Each row is a point. Each copy is the shape, with its points in the same order, stretched, turned, moved and blurred by noise. Some copies are also mirrored. Which?

Shape:
[[-29,-7],
[-20,-18],
[-59,17],
[-45,21],
[20,-30],
[-1,-10],
[35,-11],
[-22,-27]]
Copy 1:
[[-38,-20],
[-38,-2],
[-42,-60],
[-27,-53],
[-16,39],
[-15,7],
[16,40],
[-51,2]]
Copy 1 is: mirrored
Copy 2:
[[-27,10],
[-16,19],
[-58,-6],
[-50,-15],
[20,19],
[-4,3],
[22,-6],
[-12,30]]
Copy 2 is: mirrored

Shape:
[[9,-43],
[-16,-7],
[-14,-58],
[31,39],
[-25,-13],
[3,42],
[-30,-26],
[-44,-23]]
Copy 1:
[[19,-37],
[-4,-9],
[-6,-51],
[48,34],
[-12,-15],
[21,34],
[-19,-26],
[-30,-24]]
Copy 1 is: only turned
Copy 2:
[[14,-43],
[11,12],
[34,-40],
[-60,22],
[19,10],
[-46,41],
[41,-3],
[50,6]]
Copy 2 is: mirrored
Copy 3:
[[0,48],
[-2,7],
[-25,49],
[55,-7],
[-16,7],
[34,-24],
[-22,14],
[-32,7]]
Copy 3 is: mirrored
Copy 4:
[[56,-25],
[7,-12],
[39,-51],
[28,55],
[0,-22],
[-4,37],
[0,-33],
[-14,-41]]
Copy 4 is: only turned

Shape:
[[-8,15,43],
[-11,7,-17],
[10,1,8],
[24,-27,22],
[6,-2,8],
[23,-20,-22],
[0,-9,9],
[33,12,9]]
Copy 1:
[[-13,28,34],
[11,-14,-2],
[-3,14,-2],
[-31,25,-15],
[-8,11,-2],
[-3,-1,-36],
[-14,7,0],
[7,33,-11]]
Copy 1 is: mirrored
Copy 2:
[[-23,-23,29],
[-6,-8,-15],
[4,-10,10],
[13,12,30],
[1,-2,9],
[23,12,-8],
[-5,1,11],
[23,-24,14]]
Copy 2 is: mirrored
Copy 3:
[[-60,21,18],
[6,8,-8],
[-22,-8,10],
[-40,-40,-2],
[-20,-10,4],
[11,-42,-8],
[-24,-9,-7],
[-21,-21,36]]
Copy 3 is: only turned
Copy 4:
[[-19,-1,-35],
[-7,2,20],
[11,-5,-5],
[28,-27,-8],
[5,-4,-4],
[30,-12,30],
[1,-15,2],
[33,14,-8]]
Copy 4 is: mirrored

Shape:
[[4,18,-12,4],
[-2,19,4,14],
[-2,15,2,-9],
[14,19,3,-5],
[-4,16,-1,-2],
[6,6,-14,-1],
[11,-60,11,9],
[-7,8,-5,-5]]
Copy 1:
[[-2,19,-14,8],
[18,12,-16,15],
[7,11,-12,-10],
[7,26,-2,-5],
[6,10,-16,-1],
[-10,13,-5,6],
[-10,-39,40,13],
[0,1,-15,-2]]
Copy 1 is: mirrored
Copy 2:
[[2,2,-22,-5],
[9,-12,-15,-6],
[4,3,0,-1],
[14,13,-5,16],
[6,-2,-8,-5],
[-11,4,-18,3],
[-47,-22,-4,31],
[-9,-1,-4,-12]]
Copy 2 is: mirrored
Copy 3:
[[2,13,17,0],
[-12,0,16,16],
[-13,12,9,-4],
[-7,5,25,-7],
[-9,11,10,2],
[8,12,12,-7],
[8,-45,-16,-6],
[-5,13,1,1]]
Copy 3 is: only turned

Shape:
[[15,-32,7,-2],
[-9,16,25,-21],
[33,-23,-12,5],
[31,60,-14,0],
[1,-29,38,28],
[13,-36,-18,-29],
[-17,-25,5,15]]
Copy 1:
[[13,-27,12,-1],
[-20,-2,-14,-28],
[30,-12,24,4],
[2,47,17,-29],
[-13,-42,30,-22],
[24,-13,-13,28],
[-22,-24,21,10]]
Copy 1 is: only turned
Copy 2:
[[9,-10,-5,26],
[-15,-28,-19,-34],
[35,-13,1,27],
[50,-48,-10,-46],
[-11,-17,29,25],
[11,4,-30,19],
[-14,10,22,12]]
Copy 2 is: only turned
